Every row gives one point. The points of each table are mixes of a few directions, plus a little noise. How many directions does each table use, and how many do they share? Where both have some left over, give the other angles between the two spaces (their principal angles), to ten degrees, smallest first.

First:
[[ 0.0 -1.9]
 [ 0.1 13.4]
 [-0.1 -4.5]
 [ 0.0 -1.0]
 [ 0.0 -0.8]
 [-0.1 -5.2]]
Second (4 x 2):
[[ 0.1  4.1]
 [ 0.1 -0.9]
 [-0.1 -9.7]
 [ 0.2  6.5]]
Directions: first 1, second 1, shared 1

First:
[[ -0.6   2.4  -2.6   0.2  -1.7   0.0]
 [  0.0   0.0   0.0   0.0  -0.1  -0.1]
 [  1.2  -4.6   5.3  -0.3   3.2   0.0]
 [  2.4  -9.0  10.3  -0.5   6.4   0.2]
 [  0.0  -0.4   0.5   0.0   0.1   0.0]
 [ -2.9  11.6 -13.1   0.8  -8.2  -0.3]]
Second (7 x 6):
[[-3.1 -2.2  0.1 -2.3  2.4 -4.9]
 [ 1.8 -4.2  2.6 -7.3  0.0 -3.2]
 [-7.7  0.2 -2.0 -1.3  5.6 -5.6]
 [-3.9 -3.0 -2.0  5.1 -4.0 -1.3]
 [ 3.8  8.1  0.5 -4.5  4.5  7.2]
 [ 8.6  2.7  1.2 12.0 -3.1  3.8]
 [ 0.5 -1.7 -0.3 -1.6 -5.4  4.0]]
Directions: first 1, second 4, shared 0; angles 50

First (8 x 9):
[[  0.3  -3.7   3.4  -0.7  -3.7   2.0  -0.3   3.3   0.8]
 [  0.2   1.6   3.2   2.7  -4.6   2.4   2.6  -1.7  -0.1]
 [ -5.4  -3.4   5.7  -3.8  -5.3   1.4  -2.0   7.3  -1.6]
 [ -4.1  -2.1   4.2   0.7  -4.6   0.3   4.9   5.7  -8.1]
 [  8.2  -0.9  -6.5   2.3   6.8  -1.2   0.1  -5.3   4.2]
 [  3.2   9.8  -8.7   0.5   9.0  -2.4  -5.7 -12.2   9.0]
 [  1.3   1.5  -4.9  -0.1   5.7  -2.7  -1.2  -2.3   0.7]
 [ -3.9  -2.6   3.7  -1.4  -3.6   0.2   1.6   5.6  -4.9]]
Second:
[[ -1.7   0.0   2.3  -0.8  -2.5   1.1  -0.9   1.1   0.5]
 [  7.8  -0.2 -10.4   3.8  11.5  -4.8   4.0  -5.2  -2.3]
 [  6.1  -0.1  -8.2   3.0   9.0  -3.8   3.2  -4.1  -1.8]
 [  1.2   0.0  -1.7   0.6   1.8  -0.8   0.6  -0.8  -0.4]
 [  0.9   0.0  -1.2   0.4   1.3  -0.6   0.5  -0.6  -0.3]
 [ -2.8   0.1   3.8  -1.4  -4.2   1.8  -1.5   1.9   0.9]
 [ -4.8   0.1   6.4  -2.4  -7.0   3.0  -2.5   3.2   1.4]
 [  6.5  -0.1  -8.8   3.2   9.6  -4.0   3.4  -4.4  -2.0]
 [ -4.9   0.1   6.5  -2.4  -7.1   3.0  -2.5   3.3   1.5]
 [ -8.4   0.2  11.3  -4.1 -12.4   5.2  -4.4   5.7   2.5]]
Directions: first 4, second 1, shared 1

First (10 x 12):
[[  2.0  -2.4   1.8  -0.3   4.0  -4.0   0.5   2.1   4.4   0.4   2.1   2.0]
 [ -0.9  -8.2  -6.1  -4.0   5.8  -1.7  -0.5   4.8   5.3   4.1  -3.3 -13.7]
 [ -4.3   1.6   4.3   2.4   4.9  -6.7  -3.1  -2.7  -2.3  -6.2   1.1   3.6]
 [  3.8  -0.1   1.5   3.4  -4.4   3.9  -2.8  -1.5  -3.1  -3.4  -1.7   5.0]
 [  0.8  -0.5  -2.2  -3.5   6.1   6.0   2.2   5.3  -5.5   5.7  -0.7  -8.4]
 [ -1.6  -1.5  -3.6   3.8 -11.5   2.1   3.6  -9.7  -3.6  -3.1  -3.4   7.1]
 [  5.9  -2.8  -1.6  -3.5  -0.3   0.9   3.2   6.0   9.5   6.9   2.5  -1.9]
 [ -2.2  10.7   4.7   1.2  -5.3   1.1  -7.1  -1.1  -0.3  -4.1   1.3   2.0]
 [  0.4   6.2  -0.5  -0.7  -7.8   5.9   5.0  -2.3  -2.6   3.8   1.7   4.4]
 [ -3.9  -3.2   2.0   1.2   8.8  -7.4  -1.1  -0.9  -1.4  -4.0   0.2  -0.3]]
Second (10 x 12):
[[ -5.1  -5.4   3.2  -4.4  -1.6   3.4  -2.7   0.6  -0.1   0.5   3.2   1.9]
 [  5.0   5.2  -3.2   4.3   1.6  -3.3   2.7  -0.5   0.1  -0.5  -3.2  -1.9]
 [-10.6 -11.0   6.5  -9.1  -3.3   7.1  -5.5   1.1  -0.4   1.0   6.7   4.1]
 [  8.8   9.2  -5.4   7.6   2.7  -5.9   4.5  -1.0   0.3  -0.8  -5.6  -3.3]
 [ -9.9 -10.4   6.2  -8.5  -3.0   6.7  -5.2   1.1  -0.3   0.9   6.3   3.8]
 [  2.5   2.7  -1.6   2.2   0.8  -1.7   1.3  -0.3   0.1  -0.2  -1.6  -0.9]
 [ 10.3  10.9  -6.5   9.0   3.2  -7.0   5.4  -1.2   0.3  -0.9  -6.6  -4.0]
 [  5.3   5.6  -3.3   4.6   1.7  -3.6   2.7  -0.6   0.2  -0.5  -3.4  -2.0]
 [ -4.2  -4.4   2.6  -3.7  -1.3   2.9  -2.3   0.5  -0.2   0.4   2.7   1.6]
 [ -2.2  -2.3   1.4  -1.9  -0.7   1.5  -1.2   0.2  -0.1   0.2   1.4   0.8]]
Directions: first 6, second 1, shared 0; angles 90

First, 10 rows:
[[ -0.9  -6.6   5.0  -2.0  -7.6   5.8  -3.3   3.3 -14.8  -7.6  -2.8 -10.9
    1.6  -8.4   0.3   2.8   3.5  -7.2]
 [  4.1   5.8  -4.5   1.0   5.9  -4.0   2.1  -1.9   3.7   7.0   3.9   5.8
   -1.3   2.4  -1.5  -3.2  -4.3   3.5]
 [ -2.1   4.4   0.0  -1.1   9.2  -3.7   7.7  -2.7   6.0   5.9  -0.7   3.2
    0.8   3.1   0.3   2.6   0.5   2.1]
 [ -5.0  -4.6   3.0   0.0  -4.3   2.4  -1.7   0.6   5.0  -5.8  -3.9  -0.8
    0.7   2.5   1.5   2.6   4.1  -0.4]
 [ -0.1  -2.5  -2.5  -1.8   2.3   3.2   0.1   1.5   5.9  -6.6  -4.8   5.4
    0.7   8.7  -5.4  -3.5   3.1   4.5]
 [ 11.8   7.0  -9.3   1.0   6.0  -2.4  -1.9   0.3  -5.2   6.3   7.2   5.9
   -2.6   0.5  -5.9  -9.8  -8.4   3.9]
 [ -6.6  -4.3   6.6  -3.8   0.9   2.8   4.9   0.5  -3.6  -3.9  -6.5  -6.2
    3.2  -2.8   1.4   6.8   6.5  -4.4]
 [  1.4   2.3   0.6   3.6  -4.7  -3.4  -3.6  -1.4  -2.4   5.6   6.1  -2.9
   -1.9  -6.5   5.3   1.0  -4.5  -2.5]
 [  1.6  -0.6  -0.7   3.7  -8.5  -0.5  -7.3   0.4  -1.2   0.1   4.6  -1.4
   -2.0  -3.0   3.1  -1.6  -3.3  -1.0]
 [ -4.4  -1.1   1.8  -0.4   1.0  -0.2   2.6  -0.9   6.6  -1.1  -2.9   1.6
    0.8   3.7   1.1   2.7   2.9   1.2]]
Second (9 x 18):
[[ -1.4   0.7   0.0  -3.2   7.5   0.5   6.2  -0.3   2.1  -0.4  -4.1   2.3
    1.8   4.0  -3.2   0.9   2.9   1.7]
 [  2.6  -1.3   0.0   6.2 -14.7  -0.9 -12.0   0.6  -4.1   0.8   8.0  -4.4
   -3.6  -7.7   6.2  -1.7  -5.6  -3.3]
 [  4.0  -1.9   0.0   9.5 -22.5  -1.4 -18.4   0.8  -6.2   1.2  12.2  -6.8
   -5.5 -11.9   9.6  -2.6  -8.6  -5.1]
 [ -0.4   0.2   0.0  -0.9   2.0   0.1   1.7  -0.1   0.6  -0.1  -1.1   0.6
    0.5   1.1  -0.9   0.2   0.8   0.5]
 [ -0.5   0.3   0.0  -1.2   2.9   0.2   2.3  -0.1   0.8  -0.2  -1.6   0.9
    0.7   1.5  -1.2   0.3   1.1   0.7]
 [ -2.1   1.0   0.0  -4.9  11.5   0.7   9.4  -0.5   3.2  -0.6  -6.2   3.5
    2.8   6.1  -4.9   1.3   4.4   2.6]
 [ -1.4   0.7   0.0  -3.3   7.9   0.5   6.5  -0.3   2.2  -0.4  -4.3   2.4
    1.9   4.2  -3.4   0.9   3.0   1.8]
 [  0.0   0.0   0.0   0.1  -0.2   0.0  -0.2   0.0  -0.1   0.0   0.1  -0.1
   -0.1  -0.1   0.1   0.0  -0.1   0.0]
 [ -1.0   0.5   0.0  -2.3   5.5   0.3   4.5  -0.2   1.5  -0.3  -3.0   1.7
    1.4   2.9  -2.4   0.6   2.1   1.3]]
Directions: first 4, second 1, shared 1

First:
[[  1.0   7.8  -0.2  -6.0  -3.1  -8.5  -1.0  -4.5   4.3  -9.1   2.4  -7.6
    2.4  -3.5  -2.5   3.0   6.7  -2.3  -1.9  -5.9   3.3   0.3  -2.9  -1.4
    1.0  -3.7  -4.9  -4.9  -5.7   1.7  -3.8  -2.0]
 [  1.6  10.4   0.5  -5.4   0.3  -3.5  -1.2  -1.7   3.3  -6.3   2.1  -3.2
    3.1   0.9   0.2   2.9   8.4   4.3  -2.8  -2.1  -0.3   6.5  -1.1  -2.2
   -3.4  -1.2  -6.3  -8.8  -6.9  -0.4  -3.1  -2.5]
 [ -1.8  -8.9  -1.6   0.7  -7.0  -8.9   0.7  -4.9   0.7  -3.3  -0.1  -7.5
   -2.4  -9.4  -5.5  -1.0  -6.3 -14.7   2.7  -6.6   7.4 -14.8  -3.1   2.3
   10.1  -4.5   5.0  10.9   4.9   4.4  -0.3   1.8]
 [ -0.1  -0.3  -0.1  -0.2  -0.7  -1.1   0.0  -0.6   0.2  -0.7   0.1  -1.0
   -0.1  -0.9  -0.5   0.1  -0.1  -1.2   0.1  -0.8   0.7  -1.1  -0.4   0.0
    0.8  -0.5   0.1   0.5   0.0   0.5  -0.2   0.0]
 [  1.6   9.6   0.7  -4.6   1.2  -1.7  -1.1  -0.8   2.6  -4.6   1.7  -1.7
    2.9   2.0   0.9   2.5   7.7   5.4  -2.7  -0.9  -1.2   7.2  -0.5  -2.1
   -4.0  -0.4  -5.8  -8.7  -6.3  -0.9  -2.5  -2.3]
 [ -1.1  -8.7   0.3   7.1   4.2  10.6   1.2   5.7  -5.1  10.9  -2.9   9.4
   -2.7   4.8   3.3  -3.4  -7.6   3.7   2.2   7.4  -4.4   0.6   3.6   1.5
   -1.9   4.7   5.5   5.2   6.5  -2.3   4.5   2.3]
 [ -1.2  -9.0   0.4   7.3   4.1  10.7   1.2   5.7  -5.2  11.1  -3.0   9.5
   -2.8   4.8   3.3  -3.6  -7.8   3.5   2.2   7.4  -4.4   0.3   3.6   1.6
   -1.7   4.7   5.7   5.4   6.7  -2.2   4.6   2.5]
 [ -0.1  -1.0   0.1   1.1   1.1   2.3   0.2   1.2  -0.9   2.1  -0.5   2.0
   -0.3   1.4   0.9  -0.5  -1.0   1.4   0.2   1.6  -1.2   0.9   0.8   0.1
   -0.9   1.0   0.7   0.3   0.8  -0.6   0.8   0.3]]
Second:
[[  2.3  -1.3   5.2  -0.1  -1.6  -1.7  -4.3  -1.8   0.2  -3.1   4.6  -2.4
   -3.5   2.3   3.8   1.3   3.4  -3.4  -2.4   2.1   1.7   3.9  -2.4   0.3
   -2.9   2.5  -2.9  -3.2   1.2  -3.0  -3.5   0.6]
 [  2.0   2.5  -2.6  -7.2   0.8  -3.4   2.9  -3.1  -0.7  -3.7  -0.1  -2.8
    2.5  -3.4  -1.0   0.5   0.6  -1.6   1.0  -4.4   0.9  -2.3   0.7  -3.1
    1.0   0.3   0.6  -2.8   1.1   4.6   0.9  -3.1]
 [ -0.1   1.1  -1.0   4.4  -1.3  -2.9  -1.8   1.2   3.0   0.5   1.0  -1.0
   -0.5  -0.8  -2.5   0.8   1.2   0.2  -0.7   0.5  -0.1  -1.7  -2.9   2.2
    2.4  -4.5  -0.3   2.0  -4.3  -3.4  -2.0   3.4]
 [  0.9   5.9  -4.8  -2.7   0.4  -5.1   2.7  -1.1   3.1  -3.2  -0.1  -2.6
    3.6  -3.4  -4.7   1.1   2.1   1.7   0.7  -4.2  -0.6  -2.9  -1.3  -0.6
    2.7  -4.6  -0.2  -1.8  -5.3   0.7  -0.2  -0.2]
 [-10.6  -1.2   4.9  -4.4  -5.7   4.9   5.1  -6.6   1.7  -6.3  -6.1  -3.2
    1.3  -1.9   0.6  -3.2  -1.9  -5.4   0.2  -9.3   6.2   2.8   6.1  -0.3
   -5.3   2.4  -4.8   2.4   4.6   4.9   2.7  -8.6]
 [ -1.8   7.3   3.6  -1.7  -5.0  -3.1  -9.5   4.2  -0.4  -0.8  -0.9  -3.4
    3.2  -1.0   1.9   3.1   5.9   2.5  -4.4   1.5   4.3   3.7  -2.2  -1.8
    4.5  -0.4  -6.1  -0.1  -4.9   7.3  -5.5   0.3]
 [  9.3  -8.6   4.5  -4.5   1.4  -3.3  -1.2  -6.3  -3.6  -4.6   9.6  -2.7
   -7.8   1.9   6.4   1.0   0.5 -10.0  -0.2   2.2   1.1   0.3  -2.5  -0.6
   -4.3   6.7   2.1  -5.9   9.4  -3.6  -1.9   0.0]
 [ -2.3   0.0  -3.0   0.6   0.3  -0.5   5.3  -2.4   2.7  -1.4  -1.8  -0.5
    0.8  -1.6  -4.1  -1.2  -1.8  -0.4   2.0  -4.1  -0.6  -2.9   1.1   1.2
   -0.2  -3.3   1.2   1.6  -1.6  -2.1   2.5  -1.2]
 [ -2.2   6.6   1.7   2.3  -4.1  -3.9  -5.9   2.4   3.6  -1.7  -0.4  -3.1
    2.0  -0.8  -1.3   2.2   5.0   2.0  -3.1  -0.1   2.4   2.2  -3.0   0.8
    3.1  -4.1  -5.0   0.3  -7.4   0.5  -4.7   1.8]
 [  3.4   3.4  -2.4   2.5   6.5   4.4   1.0   4.4  -0.3   5.0   0.8   6.3
    0.8   5.3   1.1   0.2   1.7   9.6   0.0   5.6  -7.2   5.0   0.4  -0.4
   -3.5   0.5   0.7  -4.8  -3.7  -5.2   1.1   2.0]
 [ -0.7 -15.4  -6.0  10.8   8.4  14.5   5.9   9.3  -8.7  19.7  -6.3  15.5
   -2.5   3.4   0.4  -6.4 -16.2   5.3   6.9   9.4  -8.3  -7.5   5.8   2.2
    2.6   4.4  14.4  12.1  11.0  -1.3  10.0   5.0]]
Directions: first 2, second 6, shared 2

First (10 x 32):
[[ -0.7  -0.1   1.4   1.7  -1.9   1.5  -5.1   0.3   1.0  -1.9  -3.9  -4.0
    0.8   0.9  -0.5  -0.8  -3.2   9.0  -1.6   3.1   2.8   4.8  -0.4   1.3
   -3.6  -4.8   1.7   0.5  -3.3  -4.0   0.6  -2.8]
 [ -0.6  -0.9   1.1   1.9  -2.2   5.1   4.9  -0.6  -1.2   4.1   8.9   8.3
   -6.0  -4.0  -3.7   2.8   0.1  -9.2   0.8  -0.4   4.2  -1.4   0.2  -1.2
    7.7   4.8 -11.4   2.3   3.9  14.4   1.3   6.6]
 [ -0.1  -4.3  -6.9  -8.1   4.5  -3.8   7.9   1.9   4.2   0.2   8.1   7.2
    0.9  -2.2  -1.6   3.7   7.9  -3.9  -6.7   3.5  -5.1   2.9  -0.7   1.9
    1.6   7.6  -7.0  -2.4   0.9  -0.7  -8.3   3.9]
 [  1.9   1.1   1.0  -1.1   0.0  -0.4   0.3  -0.1   0.3  -1.7  -0.5  -1.8
    1.0   1.2   1.2  -0.2   0.3   1.7   0.3  -0.7  -1.3  -0.8  -1.2  -1.1
   -0.7   1.7   1.6   0.2  -0.2  -2.2   0.4  -1.0]
 [  3.2   4.7   6.5   4.2  -3.1   2.3  -3.2  -2.0  -3.1  -1.5  -4.8  -6.0
    0.2   3.0   3.1  -2.7  -4.5   1.2   6.6  -5.6   1.1  -5.8  -1.0  -3.7
   -0.1  -1.0   6.2   2.1   1.0   0.5   6.9  -2.7]
 [  1.9   1.2   1.8   0.8  -0.5   1.8   4.8  -1.1  -2.2   2.3   5.1   4.2
   -2.8  -1.1   0.0   0.9   0.9  -9.5   3.6  -4.2  -0.2  -5.9  -0.3  -2.8
    5.7   5.5  -3.9   1.3   4.3   8.7   2.3   3.7]
 [  3.5   2.6   2.3  -1.7  -0.3  -2.0  -3.8  -0.2   1.5  -5.6  -6.7  -8.6
    5.0   4.5   3.8  -2.2  -1.0  10.3   0.2  -0.4  -3.3   0.4  -2.4  -1.2
   -5.8  -1.1   9.0  -0.2  -2.9 -11.1   0.7  -5.6]
 [  2.5   4.1   6.7   4.5  -4.0   3.7  -4.5  -1.6  -2.2  -2.0  -4.7  -6.1
   -0.4   2.6   2.0  -2.1  -5.3   4.6   4.9  -3.3   2.9  -2.7  -1.5  -3.0
   -0.5  -2.2   4.4   2.5  -0.2   0.5   6.6  -2.7]
 [ -7.9  -8.3 -15.3  -6.7   9.5 -10.2   6.8   2.9   2.1   6.4   5.3  11.6
    1.5  -5.4  -3.3   2.9  10.2 -13.0  -7.1   4.9  -6.0   3.3   5.9   7.5
   -0.4  -0.4  -3.7  -7.0   0.6  -2.5 -12.7   4.1]
 [ -3.5  -0.2   1.2   4.9  -2.4   1.9  -8.3   0.1  -0.6  -0.3  -6.7  -4.6
    0.1   0.4  -1.2  -1.7  -5.6   8.9  -0.6   3.3   5.0   5.4   1.4   2.5
   -4.3  -9.7   3.1   0.4  -3.9  -3.3   1.9  -3.5]]
Second:
[[ -1.4  -1.5   2.2  -1.5  -0.7  -1.2  -0.2   0.2   0.8   1.5  -0.2  -0.1
   -0.6  -1.6  -0.4  -1.4  -0.4   0.5   0.0   0.2  -0.4   1.3   0.4  -0.7
    0.1   1.6  -1.8   0.1  -2.4   0.0  -0.7   0.6]
 [ -0.5  -0.3   1.0  -0.6  -0.6  -0.4   0.1   0.3   0.4   0.8  -0.1  -0.5
   -0.4  -0.4  -0.1  -0.8   0.0   0.2  -0.1   0.1  -0.3   0.3   0.3  -0.3
    0.0   0.5  -0.7  -0.1  -1.0  -0.2  -0.3   0.3]
 [ -2.2  -2.6   3.6  -2.5  -1.0  -2.0  -0.1   0.7   1.5   2.8  -0.5  -0.5
   -1.3  -2.6  -1.0  -2.5  -0.6   0.7  -0.1   0.1  -0.9   2.4   0.8  -0.8
    0.1   2.8  -3.1   0.0  -4.2  -0.5  -1.1   1.4]
 [  6.3   6.9  -9.8   7.1   2.5   5.9   0.5  -1.6  -4.3  -7.6   1.4   1.1
    3.0   6.9   2.5   7.1   1.1  -1.8  -0.1  -0.9   2.3  -6.4  -2.6   2.3
   -0.1  -7.3   8.7  -0.2  11.1   1.4   3.2  -3.3]
 [-11.7 -12.7  18.0 -12.9  -4.5 -10.2  -1.0   3.0   7.6  13.3  -2.4  -2.0
   -5.6 -13.0  -4.2 -12.8  -1.9   3.2  -0.2   1.6  -3.9  11.0   4.2  -4.1
   -0.2  13.1 -15.6   0.8 -20.1  -2.2  -5.2   5.9]
 [  1.4   1.8  -2.2   1.8   0.8   1.5   0.1  -0.7  -1.1  -1.9   0.4   0.3
    0.8   1.7   0.6   2.1   0.3  -0.4   0.0  -0.2   0.4  -1.5  -0.5   0.3
    0.0  -1.9   2.3   0.0   3.1   0.2   0.9  -0.7]
 [  8.4   9.1 -12.7   9.2   3.4   7.3   0.7  -1.9  -5.4  -9.5   1.6   1.3
    4.0   9.1   2.9   9.1   1.1  -2.4   0.2  -1.2   2.8  -7.9  -3.4   2.9
    0.2  -9.3  11.0  -0.4  14.5   1.7   3.8  -3.9]
 [  0.0  -0.1   0.3  -0.2   0.0  -0.4  -0.1  -0.1   0.0   0.3   0.0  -0.3
   -0.2  -0.1  -0.1  -0.3   0.0   0.2  -0.1   0.1  -0.3   0.2   0.2   0.1
    0.0   0.2  -0.2   0.2  -0.4   0.2  -0.1   0.0]]
Directions: first 4, second 1, shared 0; angles 70
